Each point is reached from the start by the listed moves, each made 0, 1 or 2 times, or once backwards (-1), plus a little noise. Say if it took an odd or an even number of moves. Then give how often each move was made.

Moves:
(1): [  66,  -16, -123,  224,  -20]
(2): [ -99,  -19,   99, -167,  -52]
Start: [ 10,  28,   5,  30, -40]
Points:
[ 13,  23,  16,  30, -47] -> even (0, 0)
[-182,   -4,  198, -301, -155] -> even (0, 2)
[-249,   21,  328, -526, -124] -> odd (-1, 2)

Moves:
(1): [  13,    4,  -23,  -25,  -18, -122,  -80,   84,  -98,  136,  218,  -20]
(2): [ 64, -53,  97, -19, -37,  -6, -13,  74,  -5,  75, -10, -27]
(3): [ -5, -47, -76, -27, -32, -65,  21, -36, -22, -12, -47,  11]
(4): [  50,  -10,   18,   98,   32,  -21,   54, -120,   45,  -94,  -84,    0]
(5): [ -55,   14,   -3,   10,   24,   24,    1,   89, -116,   75,   -1,  -26]
(6): [-29,  76, -14,  89, -86, -71, -32,  70,  19,  73, -46,  42]
(7): [ -57,  -41, -142,   15,  -25,  -34,   17,   37,   21,  124,  161,   78]
(8): [  35,   32, -101,  -27,   -6,  -80,  105,  -38,   15,   52,   91,    9]
(9): [  95,   36, -175,   48, -121, -129,   66,  125,  -44,   29,   74,   54]
(10): [109,  56, -25,  50,  26,  -1, -24,  -6, -45,  40, -77,  10]
(11): [ -18,   44,    8,   49, -108,   31,  -46,   55,  -29,  -13,  -11, -118]
Start: [   8,  -52,   -8, -141,   26,   -6,  -95,   39,    1,   68,  -63,   80]
Points:
[ 230,  -35, -688,  -68, -254, -501,  155,   63, -213,   42,  254,   68] -> even (1, -1, 2, 1, 0, -1, 0, 1, 2, 0, 1)
[-198,  120, -518, -150, -204,  -67,  190,  265,  -15,  239,  340,  114] -> odd (-1, -1, -1, -1, 1, 0, 1, 2, 1, -1, 1)
[ 257,   -5, -195,   27,   54, -133,  -78, -483,  -36, -154, -214, -174] -> even (1, -1, 2, 2, -1, -1, 0, 1, -1, 2, 2)
[  59,  -38,  290,   72, -162,  -18, -246,  -85,   55, -306, -216, -247] -> odd (1, 0, 0, 2, -1, 0, -1, -1, 0, -1, 2)
[ 148, -212, -208, -126,   43, -200,  105,  -89,   85,  479,  138,  172] -> even (0, 2, 1, 1, 0, 0, 2, 2, -1, 1, 0)
[ -38,  127, -197,  235, -231, -343, -322,  640, -358,  909,  466,   90] -> odd (2, 1, -1, 1, 2, 2, 2, 0, 0, 1, 1)
